Every row gives one point. Each table stands for the endless flat space through its points: a line for two points, a plane for three, and so on. Write the one point that lies in both, or say that there is none.
(in the rows, 128 means zero)

First:
[[172 153 153]
 [167 150 148]]
Second, 2 rows:
[[152 144 140]
 [160 138 144]]
They share: no point

First:
[[103 104  96 130 105 118 121 142]
 [ 96  99  95 130 108 121 126 134]]
Second (3 x 8):
[[113 105  93 136 113 111 124 139]
 [107 115 113 108 103 118 121 165]
 [119 103 105 116  99 116 107 169]]
They share: no point

First (2 x 11):
[[163 163 146 121 150 150 144 161 136 142 153]
 [149 155 140 113 158 138 144 155 136 126 149]]
Second, 2 rows:
[[162 159 147 119 161 145 147 162 132 127 152]
 [168 159 151 121 168 146 150 166 128 120 153]]
They share: [156 159 143 117 154 144 144 158 136 134 151]

First (3 x 18):
[[145 129 104 125 158 121 123 150 164 106 105  96 155  90 133 163  91 110]
 [181  97 112 149 150  69  81 146 176  90  97 134 119 132 129 175  75  88]
 [157  65  96 161 142 101  93 154 152 110 125 154 119 108 137 151 107  96]]
Second, 2 rows:
[[156 109 100 138 173 127  96 167 130  89 134 109 163 120 128 139  99 114]
 [150  79  88 138 137  97 114 137 172 125  98 139 121  78 152 175 105  78]]
They share: no point

First, 2 rows:
[[135 127 104 103 100 107 145 159 147  84 150 111  84 140 159 126 145 140
  154 109  90 141 115 132]
 [123 135 116 123 100 107 113 147 143 108 150 115 112 124 147 110 129 148
  146  85 106 109 111 156]]
Second, 3 rows:
[[159 137 120 127  92 135 105 161 135 102 128  97 116 140 163 112 121 148
  172  91  86 147 119 136]
 [127 153 112 111 116 107 129 169 155  74 148  97  96 152 147 112 125 132
  160  91  90 127  87 148]
 [106 132 103 102 110  86 147 151 155  86 166 121  84 131 144 121 146 138
  136 100 105 109 102 151]]
They share: [129 131 110 113 100 107 129 153 145  96 150 113  98 132 153 118 137 144
 150  97  98 125 113 144]

First:
[[131 139 105 110  89  81 124 129  99 120 106 157 102 110 119 113 143 105
  130 143  97 136  83 178]
 [140 137 107 118  98  78 124 115 106 124 111 158  93  99 129 122 139 101
  143 136  99 130  84 172]
 [152 123 145 102 110 108 118 107 134 158 113 120  93 103 133 146 141 121
  147 156 119 148 106 142]]
Second (3 x 24):
[[130 127 138  97  99  97 116 116 116 138 106 119  96 109 115 129 147 103
  141 146 105 133 101 142]
 [152 120 107 116  87 116 110 126 107 161  95 139 101  94 120 137 139 129
  137 156 133 151  81 166]
 [136 148 114  94  81 121 125 113 134 159 103 140  99  91 127 105 126 106
  153 134 111 151 107 160]]
They share: no point

First, 2 rows:
[[155 112 151 140 147 112  88 152 126 110 113 127 117 137 135 126 100 130
   88 147 162 153 128 174]
 [149  88 127 116 111 100 124 140 120 122 155 169 129 119 105 126 124 106
  124 153 150 165 116 132]]
Second (4 x 24):
[[118 101 122 110 140 133 118 118 105 117 123 143 108 105 124 126  86 131
  102 159 149 131 140 132]
 [130 122  98 119 155 109 103 139 102 138 135 128 105 129 106 105 101 116
   90 135 149 149 137 129]
 [149 127 100 127 157  98  99 159 114 166 174 113 124 167  93 114 121  97
   63 126 135 167 121 132]
 [158  68 182 125  96 131 122 132 144 104 145 169 155 119 143 164 105 121
  100 186 155 146 103 167]]
They share: no point

First:
[[116 168 161 105 119 125 125 145  97  92 138 151 115 104 172 167 156 101
  128 169 134 126 143 146]
 [100 184 151 121 121 131 129 139  91  88 152 167 123 114 168 175 168 109
  122 173 122 142 157 140]
 [129 164 138 125 141 134 127 145 118 105 139 162 119 106 146 147 156 117
  146 162 107 125 144 137]]
Second (2 x 24):
[[137 147 161 129 143 125 128 139 139 113 114 133 103  95 142 143 138 122
  149 157 104  96 149 134]
 [137 162 131 109 138 135 123 154 109 103 144 168 123 105 152 143 158 107
  149 162 119 131 129 144]]
They share: [137 156 143 117 140 131 125 148 121 107 132 154 115 101 148 143 150 113
 149 160 113 117 137 140]

First, 3 rows:
[[123 109 164 133  99 122 119 129 148  95 127 148 134 138 102 135 124 127
  132 107 122 116 162 129]
 [119  81 126 169  99 122 153 121 138 111 111 156 160 154 106 123 102  91
  156  83 118 150 136 119]
 [113  89 140 155 105 130 141 133 150  97 119 156 150 148 110 137 114 105
  148  97 120 138 142 127]]
Second:
[[105 129 142 161  90 121 107 105 160  87 129 130 151 144  91 110 118 114
  133  91 142 110 171 134]
 [119 113 152 147  94 119 119 117 148  97 125 142 143 142  97 122 118 118
  135  97 128 118 163 128]]
They share: [126 105 157 140  96 118 125 123 142 102 123 148 139 141 100 128 118 120
 136 100 121 122 159 125]

First (5 x 24):
[[151 179 122 146 163 148 119 123  74  94 104 157 103 150 169  86 116 142
  128 178 140 155 132 135]
 [162 204  95 183 143 175 147 155  96  72  93 102 171 117 127  94 118  92
  132 168 158 153  90 154]
 [165 153 111 153 118 136 102 114 104 124  52 122 127  85 135 102 130 122
   73 170 142 124 121 162]
 [183 172  98 148 160 133 113 118 120 116  91 128 133 108 131  82 134  90
  106 144 127 126 116 136]
 [176 167  96 148 161 132 112 117 122 110  94 126 139 100 131  90 136  84
  111 138 123 125 109 136]]
Second (5 x 24):
[[163 159 111 138 153 124 108 117  95 112 103 141 122 116 159 102 138 111
  117 158 120 128 113 135]
 [153 171  98 145 145  96 105 113 101 132 129 126 116 105 144  94 129 111
  105 145 124 107 108 134]
 [143 160 100 134 163 139  98 102 131 118  83 154 111  81 151  82 113  96
  118 147 129 146 137 147]
 [ 99 160 100 145 177 158  86 101 174 118  58 151 112  39 125  62  88  67
  107 138 130 147 169 154]
 [157 173  78 133 153 104  99  85 123 136 119 148  96  85 146  78 107 115
  113 127 140 135 118 146]]
They share: [157 158 109 141 160 131 106 111 103 105  96 143 120 110 151  98 131 110
 115 150 123 133 118 136]
